Each row of a before or after table is a point. The points were changed in one or more steps. Then noise was added and the rows were shuffled. The steps act on how far a point lies along the listed directions, d1 being the first. What was done? A step turns or swaps two directions, mirrors them in a line or flattens them onto one, adds a multiple of one to another, or multiplies one. Angles are multiples of 10 degrees, from the lower direction toward the higher: turns from -170 to 170, lines from 10 to 170 but not 90. Use the fewest steps. Two steps may share a direction if one is a turn and the other turns, adds or multiplies; they go together, in the order done. Otherwise the lowest direction goes first.
In the rows, zero is written as 128.

Directions:
(1): [ 66 119 131]
(2): [132  81  86]
(3): [120 169  81]
Before (14 x 3):
[[118 161 124]
 [161  91 154]
 [149 113 116]
 [127  70 123]
 [146 121  72]
 [143 216 155]
 [125 112  86]
 [139  82 126]
 [ 45  78 178]
 [138  97  81]
 [135 195 160]
 [ 68  86  77]
 [ 91 138 113]
 [146 117 134]]
After (14 x 3):
[[151  79  78]
 [117 149 170]
 [137 140 136]
 [125 178 150]
 [153  54  86]
 [ 93 115 122]
 [ 79 207  69]
 [138 171 147]
 [143 126 154]
 [112 116 183]
 [123  97 115]
 [168 169 133]
 [104 135 171]
 [ 54 162 159]]
Steps: turn d2 and d3 by -160 degrees; turn d1 and d3 by 40 degrees

Directions:
(1): [ 78 111 178 136 129  71  90 152]
(2): [165 143 108  68 146  84 132 180]
(3): [109  62  67 143  98 121 133 158]
(4): [149 144  90 186 182 110  85 129]
(5): [192 107 163 145  90 151  86 158]
Before (10 x 8):
[[176 151 129 122 157 111 128 146]
 [ 88 162 153  76 165  99 170 113]
 [115 153 127 168 182 109 112 151]
 [149 105 137 102 102 128 136 129]
 [185 145  30 104 207  74  98 179]
 [187 107 100  97 116  89  85 197]
 [116 158  92  76 112 190 208 102]
 [164 118 156 131 107 157 133 114]
 [136  67 134  93 104 126 155 156]
 [112  98 130  90 119  83 113 183]]
After, 10 rows:
[[117 102 139 127 102 143 144  99]
 [102  76 164 154  87 134  93 143]
 [108 133 134 129 133 145 166  83]
 [103  77 139 220  84 177  84  86]
 [205  93 108 226 128 177  38 129]
 [155 133 154 178 135 154 117 105]
 [184 140 191  77 122 114 116 170]
 [109  60 145 129  95 150 156 123]
 [140 147 137 164 173 111  99 166]
 [189 151 107  51  95 181 177 157]]
Steps: turn d2 and d5 by 120 degrees; multiply d2 by 1.3

Directions:
(1): [146 206 142 166 138 112 150 117  83  98 180]
(2): [153 143  97 185 159 191 102 103 137 106  76]
(3): [100 171 122  89 163 156  60 151  97 176 140]
(4): [111  78  78 186 135  82  96 134  80 141 147]
(5): [ 50 105 185 155 147 161 156  98 101 137 124]
(6): [144 101 166 133 145 128  69  82 174 110 190]
Before (12 x 11):
[[135 123 156 132 145 190  91  73 187 108 144]
 [143  93 127 118 103 119 145 125 131 126 119]
 [134 185 103 124 165 175 103 150 126 151  64]
 [129 128  48 167 175 126  60 144  63 162 101]
 [185 180  70 101 126 136  65 135 116 164 132]
 [ 64  44 119 208 143 160 118 144  73 146  68]
 [153 159  89 154 120  93 142 129  77 143 149]
 [106 109 119 124  99 107 184 168  99 165 117]
 [111 177 144 152 109 132 196 132 103 110 106]
 [ 44  77 161 104 125  81 142 136  93 141 140]
 [126 138 120  73 105  96 132 164 135 178  91]
 [104  48  89 135 149 146  66 139 130 188  96]]
After (12 x 11):
[[107 106 122 125 101 104 178 165 108 163 121]
 [103  43  94 133 150 145  64 133 130 185 101]
 [119 149 111  70 103  96 151 179 122 182  73]
 [ 77  24 144 209 157 163  71 112 107 130 114]
 [171 201  40  99 115 133 111 169  80 175  86]
 [148 169  79 154 115  93 159 140  64 151 127]
 [115 170 153 149 109 133 179 119 116 102 120]
 [133 187  94 124 164 173 111 153 122 150  54]
 [127 135  39 168 174 128  73 152  55 165  91]
 [140  95 122 115  98 120 148 132 129 123 114]
 [143 119 160 131 149 190  80  64 197 105 154]
 [ 56  59 182 109 137  82 105 111 118 129 178]]
Steps: add 1 times d5 to d6

Directions:
(1): [146 134 126  61  91 142  63 166 110 139  82  83 159 100]
(2): [ 76 132 184 102 189 113 119 104 102  62  94 136 133  94]
(3): [129 131 102 133  85  80  97 105 137 100 107 127  27 101]
(4): [161 175 160 182  92 189 123 140  66  91 136 144 117 108]
(5): [137 181  84 140 161 128  84 163 194  80 161 148 152 103]
(6): [144 123 148  85 157 127  73 110  92 166 214 158 100 121]
Before, 14 rows:
[[ 99 103 161  54 198 119  84 144 149 122 104 126 174 101]
 [126 135 136 155 125  95 131  82  87 142 245 164   7 112]
 [171 145 156 104  81 183  67 149  61 150 148 137 108  88]
 [131 100 107  90  71 100  95 112 132 223 134 103  99 153]
 [ 82  88 158 167 159  64 188  81 103  72 104 162  79 138]
 [131 135 126 211  95 183 185 119  76 115 169 118 132 166]
 [119 190 136 141 116 137  72 143  90  43 109 144  88  89]
 [150  92 126 130 104 136 210  98 104 212 147 123 141 173]
 [145 165 175 139 175 154  80 116  96 112 203 190 150 119]
 [147 149 120 196 112 166 145  99 129 115 209 175  71 151]
 [ 99 141 149 124 170 141 147  91 135  74 132 145 144 100]
 [112 108 195 129 139 163 201 102  44 127 125 151 132 149]
 [116  85 130 124 137  92 170  74 120 174 158 157  82 165]
 [107 133 146  99  98  78 123 130 125 171  84  78 126 112]]
After, 14 rows:
[[103 175 122 138 141 114  86 134 119  53 114 146  85 102]
 [102 122 163  91 197 138  89 150 145  96 111 138 175  95]
 [107  97 188  93 130 154 181 115  43 143  97 127 147 142]
 [127  90 140 118 102 114 168  84  95 177 116 139  88 157]
 [145 123 101 104  55 119  85 130 139 197 119 100 110 137]
 [ 90  75 175 144 138  65 171  83  69  97  96 142  81 139]
 [152  94 127 105  82 152 183 114  90 214 124 103 151 165]
 [131 119 122 178 101 147 170  85 127 131 177 158  70 167]
 [115 153 146 104 100  90  99 143 121 158  95  85 131  95]
 [122 148 164 148 174 133 120 107 123 115 162 178 158 137]
 [122 102 125 168  97 160 176 117  74 145 160 101 134 174]
 [100 130 152 121 167 137 156  81 129  79 132 146 141 109]
 [153 142 124  99  96 157  69 162 116 139 126 125 128  95]
 [112 115 135 155  92  89 165  84  91 147 181 135  21 121]]
Steps: turn d1 and d5 by 30 degrees; multiply d4 by 0.4; multiply d6 by 0.4

Directions:
(1): [130 158  60 145 105  74 142 175 116 129 198 161  72 159 151  93 183 134
  81 112 131 112 122 176]
(2): [132 166 104  71  77 145  89 186 152 105  98 141 150 128  54  94 133  76
 125  70 106 140 175 107]
(3): [ 85 111 137 135  41 109 164 176 154 116 104 138 171 146 181  71 128 148
 183 182 151 158 114 111]
Before (13 x 24):
[[117 113 129 158 128  96 155 131 122 132 148 136 108 143 173 133 133 148
  125 154 146 115 110 141]
 [136 124 139 117 150 148 122 111 133 127 117 111 134 126 101 149 124 118
  136 117 113 130 125 115]
 [119 129 139 122 109 141 131 137 144 132 100 132 156 127 129 114 126 118
  156 135 121 144 137 112]
 [122 143 106 102 114 130 127 162 137 119 132 143 133 129 116 103 134 115
  123 116 115 129 150 125]
 [127 126 167 113 136 150 111 109 143 120  84 117 160 113 106 140  92 115
  145 119 118 140 145 111]
 [113 122 136 148 101 112 142 132 137 128 120 136 131 132 158 118 125 132
  141 149 149 136 129 131]
 [144 124 129 120 142 132 123 122 125 134 128 126 134 114 112 131 121 126
  117 118 121 119 126 120]
 [143 109 154 135 164 152 101  92 121 140 119 110 138 117 126 154 104 127
  123 130 119 133 122 129]
 [118 112 133 157 155 128 155 102 123 144 147 122 125 123 177 131 128 148
  127 159 138 126 104 144]
 [138 146 120 114 127 127 122 143 129 115 135 139 122 126 108 130 136 117
  121 110 120 132 134 130]
 [151 140 133 117 176 135 101  96 112 128 132 132 117 112  88 165 123 114
  104 101 122 115 147 138]
 [127 109 119 150 126  99 149 143 126 132 154 124 125 146 154 123 140 142
  132 148 149 118 119 135]
 [131 109 157 124 155 155 123  93 123 130 109 101 142 110 124 171 104 130
  141 129 126 133 117 116]]
After, 13 rows:
[[128 129 149 112 110 141 126 141 139 115 103 132 157 117 116 126 114 121
  155 131 127 146 131 107]
 [107 111 143 122  78 128 151 146 151 119 103 122 164 144 144 100 129 131
  175 155 133 155 113 108]
 [147 120 129 153 188 117 126  93 106 141 156 128  82 128 135 179 128 133
   93 118 129  99 121 148]
 [ 95  93 157 145  70 125 142 146 146 129  98 122 177 140 186  89 109 149
  175 188 145 162 107 117]
 [159 154  93 146 182 104 110 108 105 142 179 144  56 131 119 156 154 115
   61  85 129  98 140 177]
 [ 69  82 210 115  33 144 156 144 171 105  25 119 246 117 167  88  72 145
  251 215 162 183 127  65]
 [157 121 117 144 190 114 117 108 107 138 165 118  97 128 114 165 140 125
   97 111 133  98 132 143]
 [147 166  76 131 152 110 117 144 115 142 174 152  82 139 109 122 171 109
   81  86 109 111 141 162]
 [126 118 130 155 173 131 147  95 118 148 155 121 113 120 167 141 129 145
  112 145 134 119 106 150]
 [ 97 107 134 138  73 116 159 155 144 120 123 123 152 140 180 108 129 148
  166 168 143 152 103 125]
 [134 143 114  99 143 145 114 140 130 124 131 136 127 120  97 128 125 109
  110 100 110 119 155 124]
 [119 111 149 121  95 129 143 144 142 125 102 126 169 122 136 104 111 136
  155 155 137 136 122 104]
 [110 143 113 127  80 100 139 168 145 115 133 149 132 145 151  84 139 132
  132 131 130 141 132 143]]
Steps: multiply d3 by 3; turn d1 and d3 by -140 degrees

Directions:
(1): [137 158 136  87 109 194 192 129 135 176 113 122 137 125 137 126 151 138
 112 126 158 152  87  58 185 109 157 158 143 133 145 156  73  97 113 131
  83  73  74 174 179  91 161 111  30 101 182 157]
(2): [114 188 106 161 100 175 108 191 193 126 100 101  55 123 112 144 166  51
 131 159 125 191 120 180 128  92 153 158 130 194 151 125  67 187  93 167
 131 148 131 119  93 128 124 122 149  72  94 137]
(3): [ 82 140 129 121 161 108 148 135  53 163 155 188  96 177 121 136  81  74
 100 162 120 130 156 112 155 209 132 129  67 135  72 142 132 161  90 235
  78  95 137 122 132 130 154  75 153 120 143 120]
(4): [109 121  72 143 138 160  82 141  85 117  84 117 173 139 161  75 130 148
 158  75  98 137 104 160 125 183 123 166  48 110 192 148  90  91 153 164
 107  78  87  93 162 117  49 167 137  84  81 123]
(5): [115 188  88 111 129  87 140 164 158 147  77 123  95  87  67  86 126 147
 140  83 148 152 119 103 101 134 140  92 165 111 133  95 120  69 159 133
  14 114 173  72 151 158 143  97 190 179 139 166]
(6): [102 110 122  98 172 117  88 121 122 160  92 117 101 116 185 182 195  38
 103 161 124 159 113  75 133 153 132  57 116 137 111  92 128  78 171  77
 115  94 144 170 105  80  75 122 114 166  67  92]
Before:
[[ 93 129 116 138 155 135 132 137  94 124 117 131 135 148 141  87  86 130
  138  95 115 129 136 128 123 184 113 132  90  92 129 172 148  94 151 147
  103  89 104 106 145 135 106 131 147 115  99 134]
 [126 179 109 151  85 147 154 189 171 126  82 115 122 108  55  98 112 159
  155  74 146 133 135 139 126  91 157 162 161 151 174 147  95 136  90 158
   61 133 142  68 148 176 180 136 161 115 154 176]
 [118 104 161 154 158  98 136 143 103 146 167 167  63 179 146 206 135  35
   82 215  91 130 195 134 163 149 132 118  95 179  51 119 171 211  99 186
  180 174 156 176  77 105 150  94 135 118 123  81]
 [ 83 170  79 159 146 141 137 168 105 153 116 147  91 166 100 119 100  79
  146 124 138 166 136 174 155 188 162 171  76 156 173 157  89 175 103 249
   81 107 104  80 119 139 104 104 187  73  86 126]
 [119 179 110 129 142  72 125 173 125 154  99 144  57 123  98 141  96  77
  104 135 112 139 154 112 113 127 140 119 136 134  99  89 131 121 118 163
   73 137 185  85 109 147 152  68 201 165 123 155]
 [154 129 122 126 151 113 137 108 123 113 125 137 194 130 136 119 141 155
  135  64 130 110 130 110 118 124 117  99 115  98 128 119 125  61 165  91
  107 102 131 111 150 133 109 120 130 173 110 160]
 [128 175 104 145  95 125 105 161 172 110  85 119  68 108 129 116 149  86
  148 134 122 135 108 132 118 123 158 113 156 157 137  92 114 131 147 143
   96 119 144 124 105 167 108 135 165 111  90 132]
 [132 142 135 155 115 130 102 138 156 129 130  99 124 112 102 131 114 128
  162 123 140 123 114 167 132  99 140 154 136 123 123 129 122 153 103 126
  161 135 131  99 117 152 124 158 147 133 130 150]
 [126 116 150  99 160 112 161  67 106 153 147 139 129 141 142 143 124 129
   97 137 143 105 147  76 117 149  98  87 148 125  93 104 182 109 135  89
  130 124 159 152 141 140 149 107 127 173 143 121]
 [110  71 141 132 165 115 101  78  65 122 162 141 185 177 216 160 101 104
  113 153  97 111 128  87 155 185 132 101  70 101 107 148 168 118 142 119
  168 124  96 171 125  94  99 150 102 120  98  61]
 [159  78 186 137  97 134 158  97 142 143 209 137 132 132 148 174 119 102
   77 169 156 119 145 100 145  85 112 154 166 128  94 139 165 172 109  97
  237 156 128 201 104 121 159 139  67 136 165 121]
 [132 130 150  72 136  85 227 130  60 154 160 185 116 143  93 127  84 174
   73 130 144 128 136  72 160 175 139 157 123 108  62 146 145 111 120 175
   46  92 110 124 171 121 200  57 105 142 218 149]
 [100 163  91 139 122 238 121 174 104 154  81 153 117 135 183 127 140  50
  113 146 135 194 111 137 188 165 156 182  60 183 172 150  12 134 102 190
   75  68  89 177 132  86  82 123  77  34 100 127]
 [ 96 149  95 107 164 108 134 139  23 118  86 174 167 149 112  95  72 164
  152  69 108 101 131 163 133 225 131 158  65  89 101 146 122  93 122 213
   36  63 126  84 173 143 123 110 189 149 130 120]]
After:
[[139 127 161 138  99 139 166 140 147 126 131 129 139 124  88 148 111 152
  130 120 146 100 149 111 147  77 148 144 173 149 131 156 134 158  81 119
  133 154 137 126 128 155 200 137 114 131 171 148]
 [138 151  98 170  87 232 117 165 143 100 101 130 152 118 160  98 115 133
  143 115 132 161 122 194 155 109 139 213  96 171 204 153  33 157 100 157
  134 126  87 151 123 120  90 160  92  26 111 139]
 [116 126 126 102 169 116 139  82 110 155 114 124 124 127 152 133 144 117
  104 117 136 122 137  79 108 163 100  82 131 124 114  97 167  85 157  88
  106 108 159 141 138 135 114 118 141 172 111 116]
 [156 136 125 128 146 118 154 107 117 117 134 146 194 142 128 112 126 162
  133  61 132 106 134 108 126 131 119 115 106  99 123 130 118  71 153 114
   96  98 121 103 157 135 120 114 128 164 129 166]
 [128 140 149 143 123 130 119 130 140 143 145 109 118 122 105 150 114 110
  147 144 143 120 118 144 143 106 142 148 136 131 100 130 127 158  96 134
  160 130 133 114 116 146 139 144 133 140 142 147]
 [108 131 127 150 137 132 144 135 115 107 130 132 142 142 119  80  67 160
  147  91 119 121 142 148 110 154 110 146 114  93 132 173 157 116 137 139
  121 117 109  96 138 154 129 133 154 108 118 143]
 [123 131 114 175 123 133 137 137 131 113 159 136 122 160  98 126  85 130
  156 126 137 127 147 203 134 141 148 176 116 147 171 157 130 205 103 192
  160 163 107  88  97 157 117 133 179  79 102 120]
 [106 135  96 153 146 114 100 131 112 110 117 120 158 146 162 112  98 127
  142 114 104 141 119 125 129 169 143 114  87 102 144 136 134 105 150 147
  106 134 112 113 139 126 100 152 157 112  92  98]
 [110 112 118 162 161  98  89 163 131 134 116 133  61 150 157 192 171  23
  101 182  79 156 175 153 134 150 131  99  91 179  91  91 154 166 140 151
  162 168 169 153  70 101  93 120 168 124  69  80]
 [151 107 149  84 133  64 176 123 112 120 138 142 120 105 107 147 132 182
   85 118 141 126 132  96 121 124 124 119 165 107  79 113 170  87 164  75
   97 129 136 126 136 120 158 100 119 173 173 133]
 [135 132 124 127 135  95 142 123  64  81 120 160 185 133  87  96  55 221
  166  66 117  70 146 197 113 168 119 164 122  88  99 143 153 124 115 167
  104 127 140  80 154 172 154 131 194 160 151 126]
 [131 122 129 129 155  82 104 138  97 138 119 141 106 135 146 158 104  85
  104 139  97 113 155 118 116 137 120 121 113 126 105 102 150 116 134 122
  142 133 159 113 103 126 112 103 169 158  99 126]
 [131 139 127 149  99 135 112 133 131 104 113 136 101 135 158 120 132  97
  143 142 113 110 112 129 135 141 149 132 126 150 132 115 125 146 134 153
  133 110 117 150 111 154 104 148 132  95  98 120]
 [128 120 142 126 115 126 134 133 163 171 144 121  84 109 144 176 166  48
   73 161 156 171 124  84 134 106 130 118 165 142 107 107 134 127 138  99
  161 130 152 184 100 113 128 123 103 154 125 125]]
Steps: flatten d1 and d3 onto the line at 150 degrees; flatten d2 and d5 onto the line at 150 degrees; turn d4 and d6 by -50 degrees
